Each row of a before or after table is a point. One or more steps were done to the points. Then noise was added and the rows were shuffled. The steps act on how far a point lies along the listed directions, d1 being the first. Write out the steps. A step turns or swaps two directions, mirrors them in a line or flattens them onto one, adds a multiple of one to another, or multiplies one. Angles are multiples of 10 degrees, from the lower direction toward the higher: turns from -170 to 170, lines from 10 to 170 but not 90. Use the fewest steps. Two steps may share a direction if one is a turn and the other turns, adds or multiplies; they go together, in the order done. Otherwise the lowest direction goes first.
In the rows, zero is written as 128.

Directions:
(1): [ 90 182 131]
(2): [182 166 127]
(3): [130 126 194]
Before (12 x 3):
[[ 66  84  98]
 [150 127 112]
 [110 152  99]
 [103 131  92]
 [ 93  68  85]
 [ 75 210  60]
 [152  97  80]
 [168 154  66]
 [165 156 126]
 [101 113 148]
 [136  92 215]
 [169 102 150]]
After, 12 rows:
[[ 72 115 109]
 [140 112  15]
 [124 151 128]
 [130 149 180]
 [119 106 139]
 [156 148 124]
 [131 128  88]
 [141  91 214]
 [109 132  91]
 [ 60 141 119]
 [129 185  84]
 [ 95 180 121]]
Steps: mirror d1 and d3 in the line at 110 degrees; multiply d2 by 0.7

Directions:
(1): [ 89 119 151 115 110  43 149 168]
(2): [ 52 144 139 103 159 178 118 166]
(3): [149 142 150 159 162 144 216 153]
(4): [110 160 167 175 183  97  97  87]
(5): [169  77 165 138 158 133  85 185]
Before:
[[ 86 122 111 121 146 148 182 194]
 [122 152 148 133 146 173 173 132]
 [158 131 139 158 106  94 117 122]
 [127 141 104 113 127 167 148 171]
 [129 145 123 128 108  79  90 106]
 [160 112  92 155 123 136 117  85]
 [ 96 133 119 108 151 181 158 152]
 [159 119 155 155 163 159  52  99]
 [128 166 144 153 144 158  70  91]
 [160 133 141 165 176 136  61 119]
 [105 140 137 131 118  92 188 135]
 [ 87 128 148 139 167 173 136 167]
 [ 99 142 133 116 104 115 178 177]]
After:
[[127 149 148 162 119  84 133 122]
 [ 91 214 151 194 204 113 129  63]
 [122 171 180 184 183  54  79  92]
 [155 103 113  84  93 204 176 181]
 [162  91  93  83  50 144 154 195]
 [105 203 195 203 211 137  88  81]
 [138  95  85  78 104 204 145 166]
 [ 78 209 175 191 207 127 112  40]
 [165  79 122 105  89 120 168 185]
 [148  74  42  69  59 187 174 198]
 [120 128 101 120 117 196 164 140]
 [143 112  66  74  75 182 134 181]
 [113 116 123 154 153 120 111 119]]
Steps: flatten d1 and d2 onto the line at 140 degrees; turn d3 and d4 by -50 degrees; multiply d4 by 2.5; multiply d5 by -1
